Rows are points. The window is the flat piece filled in between its corners: a triangle in 3 columns, a solid with four corners in 4, and so on. A path goes straight from each point to the next, and from the last back to the first. After which points does the path pass through the window?
In the rows, 128 means zero.

Window:
[[ 67 139  86  82]
 [158 164  84 134]
 [198 109  95 184]
 [155 105 174 160]]
Path:
(1): [ 56 125 127 139]
(2): [100 149 103  53]
(3): [128 105 110 114]
(4): [112 134  92 160]
(5): [113 143 139 154]
(6): [167  93 138 139]
(7): [223 130 119 122]
(8): [168 152  84 196]
(9): [130 164  99 171]
(10): [192  62 117 131]
(11): [191 152 106  90]
(12): [134 145 104 163]
(13): [164 134  67 180]
(14): [211 146  90 109]
(15): [155 113 149 127]
(16): [149 131 138 170]
Through the window after points: 5, 9, 11, 15

Window:
[[149  72 132  68 120 133]
 [166 104 219 125  94  67]
 [124 150 164  78 108 119]
 [ 74 147  96 154 154  90]
 [110 151  58 144 174 169]
 [ 84 123 174  97 118 172]]
Path:
(1): [111 136 188 100 150 124]
(2): [154 148 116  67  38 101]
(3): [ 97 116 114 137  98 170]
(4): [113 124 191  63 145 156]
(5): [118  88 176  71 177  72]
(6): [161 128 195 157  68  86]
(7): [115 123  24 102  97 173]
(8): [111 153 100 144 183 151]
(9): [ 95 121 152  94 197 112]
(10): [113 120  43 121  89 155]
(11): [131 116 142 130  92 151]
(12): [126 118 191  74 161 115]
(13): [ 85 153 142 116 179 120]
(14): [ 92 149 118 147  85 146]
(15): [117 119 117 135 115 136]
(16): [127  94 155  66 170 119]
Through the window after points: 1, 5, 7

Window:
[[145  77  70 133 147  97 147 122 111]
 [118 197 189 115 165 153 103 179  70]
 [146 159 244 164 125 189  75 163  86]
 [147 115 103 136 123  96 242 105 178]
 [133 183 138 117 118 184  78 136 133]
 [113 121  81  62  74 165 182  36  75]
 [ 70 110  70 171 126 116 192  94 132]
 [132 189 183 149 155 117  68  96  94]
 [ 83  85 130  97 111  95 180 111 172]]
Path:
(1): [120 155 131 132 103 134 140 125 103]
(2): [127 145 130 149  67  95 150 109 123]
(3): [110 112 120 103 176 190 142  93 128]
(4): [119 119 122  87 155 156 173  61 154]
(5): [105 135  67 174  77  40 170 142  99]
(6): [125 135 112 159  28  91 160 109 105]
(7): [109 124 135  94 164 151 172 128 135]
(8): [100  79 186 134 193 181 142 116 124]
(9): [130 192  95 131  65 103 153 121  97]
(10): [114 132 139 143  65 110 108 118 115]
(11): [115 127 138 128 177 160 141 129 103]
(12): [118 142 130 148 169 146 136 112 105]
Through the window after points: 8

Window (12 x 12):
[[ 89 114  95  83 130  77   7 167  88 104 115  86]
 [145  78 136 139 157 120 133 139 119 118  42 114]
 [ 54 103 245  92 115 111  90 107 103 152 186  69]
 [189 120 107  93 107 221 103 114  80 122 135 181]
 [133 100 159  99 123 128 124  56 137 112 161  90]
 [204 134  53  43  52 138  48 170 107 178  42  59]
 [130 130 146 173 107 191 109  71 127 116 103 128]
 [159 137 150 201 149 112 168 116 117 107 106 142]
 [119 122  90 126 176 119 105 101  66 147 103 124]
 [100 163 104 141 158 169 126 134 162 105 113 116]
 [131  73 131 128 118 121 126  77 119 169 145 190]
 [126 108 136 184 163 181 104 116 148 125 170  98]]
Path:
(1): [111  33 102 142  66 142 145 131  85 132 111 109]
(2): [109  87 128  96  69 155 163 131  68 121 132 115]
(3): [158 143 110 125 147 147  59  94 124 148 114 118]
(4): [148 125 147 136 186 130  53 108 150 118 133 112]
(5): [ 97 105 109 119  69 174 193  96  99 127 143  99]
(6): [ 95 111 118 147  89 144 147 160  95 107 132  24]
(7): [138 137 143 109 161 150  71 103 135 129 112 138]
(8): [158 106 136 112 157 123  77 114 129 135  90 113]
(9): [ 76 114  96 147 132 129 156 128  51 127 107 116]
(10): [ 99  86  83 132  76 133 148 123 101  94 152 135]
(11): [149 124 218 169 212 146 103  68 132 166 133 160]
(12): [129 133 145 109 166 136  84 110 120 137 109  88]
(13): [123 109 112 144  99 154 104 121  95 110 132 109]
(14): [141 106 112 124 100 151 116 125  90 136 115 104]
(15): [143 143 179 111 172 149  82  90 164 148 110 121]
(16): [166 173 147 135 183 153 109  81 145 143 133 163]
Through the window after points: 4, 8

Window, 14 rows:
[[140 139 141 176 117 164  92  99 138 116 170 152  95  73]
 [129  52 150 101 121  61  97 125  84 120 159 147 133 165]
 [156 115 119  96 177 227 127 113 128 143 240  58 127 173]
 [ 96 155 139 103  58  94 148 159 105 164 108 121 145 137]
 [100 172  98 104  83  79 118 160 139 132 151 138  93 207]
 [116 116 147 116 126  61 164 110 130  77 162 166 166 109]
 [186 132  83 175 161 184 193  87 151 158 138  83  85 111]
 [223 122 121 126 131 224 146 151 171 128 229  68  44  96]
 [184 111 108 119 177 203 135 159 192 175 175 110 126 147]
 [160 128 164 145 141 127 158 121  67 103 162 209 117 111]
 [144 111 115 107 129 208 150 105 143  97 139 150  67  90]
 [145  81 125 113  89  98 157  74 109 144 189 200 165 142]
 [137  98  79 139 129 138 128 140  79  97 189 174 127  71]
 [ 52 114 140 126 104  79 175 157 138 180 162 136 104 172]]
Path:
(1): [146 118 122 155  99 164 155 139 124 134 171 136 122 132]
(2): [145 123  91  74 200 121  97  85 127 139 168 134  71 107]
(3): [170 141 115  72 135 121 117 149 128 148 158  93 100  96]
(4): [101  98 142 191 129 190 185  91 150 119 198 169 129 227]
(5): [144 120 134 156 107 154 129 134  98  96 156 161 120 141]
(6): [149 132 147 123 145 118 153 114 104 133 173 176 107 106]
(7): [105 109  82 106 171  99 144  90  85 177 197 135  74  82]
(8): [192 117 156 146  98 183 129 156 189  83 164 150 158 188]
Through the window after points: 5

Window, 14 rows:
[[147 125  56 116 170 147 138 154 118 105  93 147 143 174]
 [112 195 119 134  39  58 140 129 104 103 178 129 117 122]
 [179 123 137 153 167 128 182 133 153  58 123 157 163 134]
 [187 121 162 108 230 189 135  81 124 132 110 112  78 175]
 [140 119 152  71 196 223 159  81 181 149  56 149 108 117]
 [ 73 119 142 171 105  27 138  91 100 110 103 155  97 125]
 [187  59 140 119 152 155 133  76 126 152  70  73 127 102]
 [155  86 167  88 137 237  93  94 124  54  59 102  76 148]
 [ 99 130 164 110 114  63 140 200  98 105 166 151 193 173]
 [ 80  98 115 125  71  21 192 146 154 114 182 129  67 145]
 [130 112 115 122 135  91 115 174  88  89 180 184 123  84]
 [ 36 143 107 123 124  61 156 139  95  59 213 102 167 126]
 [101 132 126 184 126  97  94 170 165 111 159 123 133 128]
 [140  80 121 144 133 163 128  86 126 122 161 174 164 167]]
Path:
(1): [130 122 134 148 132 100 164 141 108 113 122 131 112 134]
(2): [131 145 131 145 103 132 171 140  92 138 152 108 140 117]
(3): [100  70 115  82 187 109  98 106 179  38 150 158 139 171]
(4): [128 136 107  87 124  12 106 107 129  27 151 149 163 136]
(5): [ 55 123 136 150 130 138 172 167  96 128 189 109 141 135]
(6): [127 119 156 157 131 128 147 151  97 133 129 153 132 144]
(7): [100 118  82  57 133  87 104  88 166  77 145 102 127 128]
(8): [106 133 130  93 119 108 106 109 143  88 150 122 127 123]
Through the window after points: 4

Window, 14 rows:
[[180 158 101 145 114 104 169 140 117 106 123 142 111 159]
 [180 123  85  92 124 136 159 148 132 146 128 231 100  93]
 [ 38 164 101 154 104  88 135  88 109 131 143 157  80 147]
 [137 194 137 125 113  79 195 165  84  29 163 165 166 141]
 [144 101  69 118 157 185 103  55 113 122 167 107 153 187]
 [130 122 167 149 130 123 125 150 110 184 219  64 183 112]
 [161 141 163 137 173  99 133  57 139 136 121 159 188 143]
 [171 167 143  95  99 148 144 143  51 117 200 101  97 128]
 [133 104 201 132  96 138 137 134 129 196 162 130 184 155]
 [163  49 134  95 111 127 128 138  32 165 154  98 125 113]
 [128 189 166 121 137  73  70 170 159 107  99 174 155 129]
 [120 180 164  92 171 128 131 189 151  92 127 105 105 128]
 [137 178 121 145 188 215 138 165  90 180 125  70 197 139]
 [151 170 167 202 212 201 142 182 133 160 234 182 135 179]]
Path:
(1): [ 88 208 156  82 145  55 151 115 135 181 164 145 131 203]
(2): [162 121 126 148 118 138 136 136 105 107 155 130 128 120]
(3): [137 122 170 176  97 157 109 158  96 111 154 133 106 104]
(4): [149 183 104  80 166 114 163 157 110 134 170 140 148 172]
(5): [154 162 107 110 164  91 127 183  89 192 128 128 142 173]
(6): [138 124 176 162 127 215 139  93 143  98 202 145 126 110]
(7): [168  86 142 165 122 222  90 147 230 148 178 155 140  64]
(8): [135 179 123 120 171 118 155 138  58 142 148 145 146 190]
(9): [165 185 102  75 211 121 193 143 134 194 117 124 109 204]
(10): [123 128 141 167 107 152  83 136  94  86 163 147 164  90]
(11): [113 122 156 180  89 155 105 137 163 119 161 124 149 120]
(12): [143 163 118 106 158 125 150 155  86 128 155 138 121 151]
(13): [140 177 148 124 137 103 146 144 106 141 173 128 139 172]
(14): [117 108 169 151 165 196  83 160 151  96 121  94 162  77]
(15): [135 116 132 148 133 159 127 107  84 113 159 117 151  91]
(16): [133 158 153  93 134  76 134 170 124 166 172  99 145 244]
Through the window after points: 7

Window, 14 rows:
[[121 117 167  79  62 121 110 151 151 109 123  90 168 145]
 [100  70  73 187  76 153 172 130 161  64  74  95 100 156]
 [ 57  76  82  74 171 135 147 158 138 180 151 209 106 157]
 [122 100 138 111 130 177 114 147 124  90 111 165 132 109]
 [ 70 138  37  94 144 143  58  52  99 136 160 174 168 137]
 [122 100 168 112 133 108  84 125 139 125 117 108 125 184]
 [159  88 176 120 120 101 126 133 175 122 143 131 155  46]
 [ 45  59  97 115 162 192 153  77  64 174 208 215 174 117]
 [ 41 171 104 147 162 126 175  95 116 157 114 120 145 117]
 [132 169 103 161  97 157 153 124 136 170 145 103 129 164]
 [106 122 103 156 142 168 153 152 168 134 119  61 168 170]
 [110 146 115 182 110 120 141 160 123 106 144 108 191 184]
 [116 125  70 145 148 106 160 114 138 183  21 131 168 146]
 [133 132  80 123 132 107 128 121  76 106 113  66 162 143]]
Path:
(1): [161 136 157  92 115 156 192 112 125  82 129 156 170 181]
(2): [186  96  94  51 110  91 152  74 171 157 106 161 112 185]
(3): [ 56 121 111 153 142 161 116 145 103 126 125 114 164 115]
(4): [106  84  86 172 105 195 109 191  96 177 132 122 108 134]
(5): [ 89 184 136 123 157  67 181  72 172  73 124 100 226 174]
(6): [118 142 127  97 150 123 194 126 183  99 155 156 142 156]
(7): [ 76  80  86 130 106 145  69 146  83 177 102 106 156 143]
(8): [ 82 114 109 134 114 130  94 166 126 137 125 152 149 122]
(9): [131 122 101 108 157 154 210  39 139 140  99  71 136 161]
(10): [164 130  99  82 137 131 183 105 111  76 138 166 143 146]
(11): [ 52 104 124 143 101 136  71 132 149 173 107  76 151 128]
(12): [ 35  81  47 176 151 132  93 164 148 181 115 102 124 120]
Through the window after points: 4, 6, 12

Window:
[[ 76 137 112 150 161 172  90  70 122 136 167 176 115 163]
 [133 115 209  62  93  91 133  96 123 172  88 139 130 148]
 [101 103  99 166 125 181 141 137 113 185 183  93 110  63]
 [145 136 128  50 114 111  77 212 158  99 158  98 146  83]
 [123 162 116 150 199 136  91 168 159 148  75  98  95 165]
 [ 66  86 114  93 123 112 110 114 146 223 116 194 172 202]
 [177 169 114 142  79  34  97 144 185 101  72 166 122 171]
 [152 115 129 136 161 185 203  98 116 135 116 123 117 141]
 [114  73 153 121 158 132 125  96 163 159 213 138 127 123]
 [147 102 110 206 128 115 126 108 148  77  65 195  95  84]
 [121  80 204 224 127 159 146  89  92 136 100 142 160 144]
 [141 104  68 119 152  64 114 184  90 145 162 126 130  69]
 [ 80 158 142  72 131  71 196 125 169  88  85 167  83 204]
 [ 97 187 171 139 153 163 190 122 135 179  86 222 113 170]]
Path:
(1): [ 81 141 123 139 157 114 132 115 149 142 134 135 168 119]
(2): [144  98 133 160 126 155 130 107 118 167 114 173  65 165]
(3): [116  88 134 161 120 196 158 155 122 141 125 174  76 120]
(4): [118 135 140 121 175  82 103  88 140 147 135  99 173 131]
(5): [ 96 192  99 120 143  88 114  36 187 153  72 181 169 161]
(6): [133  81 180 162 132 175 145 193 111 124 142 133  69 154]
(7): [113 129 132 115 141 141 118 134 105 117 146 183  73 144]
(8): [120 121 114 166 131 118 156 129 179 148 101 105 174 110]
Through the window after points: none

Window, 14 rows:
[[ 45  93 166 192 130  97 147 111 155 122  97 146 149 231]
 [100 166 151  46  81  82  14  34  60 213 242   7 176 183]
 [ 86 129  79  91  97 146 148  91 155 100 189 151 109 179]
 [147  89 184  91 142  92 162 145 149  96  98 160 173 115]
 [131  43 139 156 142 153 114 106 139  80 186 174 160  98]
 [102  80 181 160 161  70 199 168 120 111 134 122 124 188]
 [138 125  80 119 155 117 118 155 115  85 104 149 128 146]
 [137 106 198 142 109 139 155 179 141  64 131  85 180  34]
 [ 86  92 120 122 153 124 145 153 145 188 120 139 135 166]
 [135  76 157 115  92  71 114 141 113 109 118 140 108  66]
 [101 141  86 127 103 163 182  78  56 134 115 151 133 183]
 [192 125 109 164  98 109 146 126 144 158 136 123 177 125]
 [118 131 100 118 105  83 148 187  96 126 132 190 174 122]
 [109 155 165 142 150 105 115  94 130 145 168 145 130 124]]
Path:
(1): [119 133 187 124  90 131 120 145  99 122 213 165 130 178]
(2): [ 90 112  86 131 147  88 165 111 131 144  53  97 162 145]
(3): [ 75  89  96 129 130  97 163  96 172 130 135 152 180 136]
(4): [133 127 133 133 107 126 131 129 120 129 149 130 126 167]
(5): [173 113 196 134 101 137 140 179 140 104 149 124 142 132]
(6): [ 90  84  79 144 148 103 139  82 128 129 133 142 184  88]
(7): [ 92 100  90 137 144 104 155 130 114 141  97 134 149 134]
(8): [146 137 164 118  99 155 135 116 124 154 179 146 132 184]
(9): [129 149 149  77 108 139  97 159  54 126 152 179  70 160]
(10): [118 108 138 146 128  90 164 127 147 126 125 111 181 125]
(11): [ 95 119 119 105 115  71 142 119 106 140 132 143 167 117]
(12): [131  94 160 125 118 125 104 140 129 140 149 112 115 141]
(13): [114  89 160 159 102 154 132 162 148 117 132 131 133 174]
(14): [108 133 113 115 146  86 159  94 105 145 157 127 157 162]
(15): [ 88  83 126 152 202  47 110 102  99 132 149 121 216 114]
(16): [157 133 173 102  57 185 166 151 170  91 117 179  69 160]
Through the window after points: 3, 5, 7, 11, 15

Window, 14 rows:
[[146 102  41 197  98 186  78 133 220 161  92 169 182 191]
 [170 156 159 121 110 152 116  72 178  96 109 115 133  75]
 [132 165  46 135 147 119 125 142 162 118  99 172 130 201]
 [100 146 210 147 136 119 135 134 113 191 106 101  68 115]
 [139 128 142  93 125 106 131  94  33 234  75  95  63  98]
 [192  96 229 100 138  92 173 106  87 198  82 131  52 110]
 [151 123 150 135  97 109 151 122 126 137 167 147 159  78]
 [ 87  71  87  85 117 130 120 108 146 102 131 142  90 172]
 [131 110  81 114  85  75  55 155 166  93 109 158  99 139]
 [155 132 101 111 134 120 103 105 209 149 177 154  91  90]
 [179 156 219 111  87  97 136  69 106 200 147  85  91 144]
 [172 110 102 179 125  91 136  94 200 110 145  78 132 100]
 [171 111  90 159 172 161  53 140 170 115 145 130 173 170]
 [166 125  74 113 103 170 119 189 189 122 128 104 127 162]]
Path:
(1): [172 147 139 155  99 150 114 142 126  97 129 157  51 152]
(2): [135 108 127 100 139 123 112 109 146 182 107 122 152 127]
(3): [114 124 118 120 112  97 107 139 151 184 114 103 184 154]
(4): [197 119 105 166 129 182 135 108 154  70 118 161  32 141]
(5): [172 121 141 141  96 111 115 126  84 130 109 157  31 156]
(6): [133 120 161 109 137 116 141 110 153 189 120 105 142  95]
(7): [126  71 101  78 167 109 120 153 218 118 147  46 149 127]
(8): [184 169  90 154  70 180 113 156 139 146 115 176  96 160]
(9): [171 114 142 179 115 108 128  99  88  74 169 150  66  97]
(10): [152 118 145  95 134 110 139 116 185 232  67  82 131 135]
(11): [135 127 134  87 153 121 123 146 164 187 108 121 129 163]
(12): [149 118 100 171  65 155 118 122 116  99 129 111  69 103]
Through the window after points: 5, 7, 9, 11
